Rows are points. Before rounding, the points of a table are all equally far from one centre. They may lie mostly on one side of it. Where is the centre, to within rounding?

Points (9 x 3)
[[  3 -32  82]
 [-78 -20  40]
 [  6   3  64]
 [  2 -10  76]
 [-66 -13  60]
 [ -9   9  65]
 [ -4  -4  75]
 [-16  24  30]
 [-44 -27  82]]
Centre: [-21 -37  26]

Points (9 x 6)
[[-31  43   5  20  -7 -65]
 [ 44  61 -15   3 -49 -70]
 [-25  35  11  61  24 -38]
 [ -7 -28  -1   9 -34 -80]
 [-46  14  -8 -47  10 -43]
 [ 33  34 -81 -49   1 -37]
 [ -3  -7   8   1  48 -76]
 [ 43  21 -30 -20  13 -91]
 [ 51  -8  34  95 -12   1]]
Centre: [34  6 -2 -1 -5  6]

Points (12 x 9)
[[ 29  12 -10  25   8 -72 -13   3 -51]
 [ 46  59 -29  52  32 -65  44 -11 -22]
 [ 30  31 -30  30 -18 -61  24 -32 -59]
 [ 18  35 -22  17  33 -79  11  29 -22]
 [  7  21  27  15  20 -70 -11  14 -26]
 [ 57  44 -19 -14  46 -30  14  -3 -38]
 [ 12  -9 -21  44   5 -95 -20   1  10]
 [ 32  21 -17  35  15 -91  11  -9 -45]
 [ 38  50  -5  35 -27 -71  23   1 -12]
 [ 34  27  35 -28  17 -45  22 -20 -46]
 [ -9  34  -1  14  49 -77  -5 -12   3]
 [ 26  12 -16  24  25 -79  -9 -28 -49]]
Centre: [ 20 -23 -10  25  16 -17  49 -15   8]

Points (16 x 12)
[[-36  29   8  12 -79  65  47 -62 -25   1 -17  27]
 [ -4  43 -33 -60 -40  30   0 -20 -72  -7 -20  37]
 [-14  48 -45 -58 -23  -8  19 -32 -78  17 -43 -25]
 [  8  24  11 -29 -32 -33 -23   6 -90  12 -33  15]
 [-53  47  14 -53 -27  67  -5 -18 -56 -23 -39 -27]
 [ 23  26 -41 -41 -38 -26  35 -25 -88   1   6 -29]
 [-39  42 -40 -20 -79   2  24  13 -63  16 -44  31]
 [ 25  39 -38 -33 -52   5   5  23 -55  19 -37   0]
 [ -1  58 -42 -53 -22  34  27 -47 -67  16 -27  -2]
 [-72  70  18 -69 -31  -7   8 -33 -62  34  -6 -22]
 [-58  41  14 -35 -55 -18  30  -7 -58  68 -48  39]
 [-26  39   1 -40 -94 -13   5 -24 -42 -22 -45  17]
 [-42  35 -34 -21 -95  45  10 -35 -53  20  45  12]
 [  5  67  13 -38 -33  20 -24 -39 -62  37  12 -26]
 [ -2  70 -17 -27 -48 -17   8 -31 -68  -7   7  17]
 [-23  37 -29 -64 -37  -8   0 -41 -50  38 -55  29]]
Centre: [-34 -11   9 -22 -34  14  26 -17 -42  20  -2 -11]
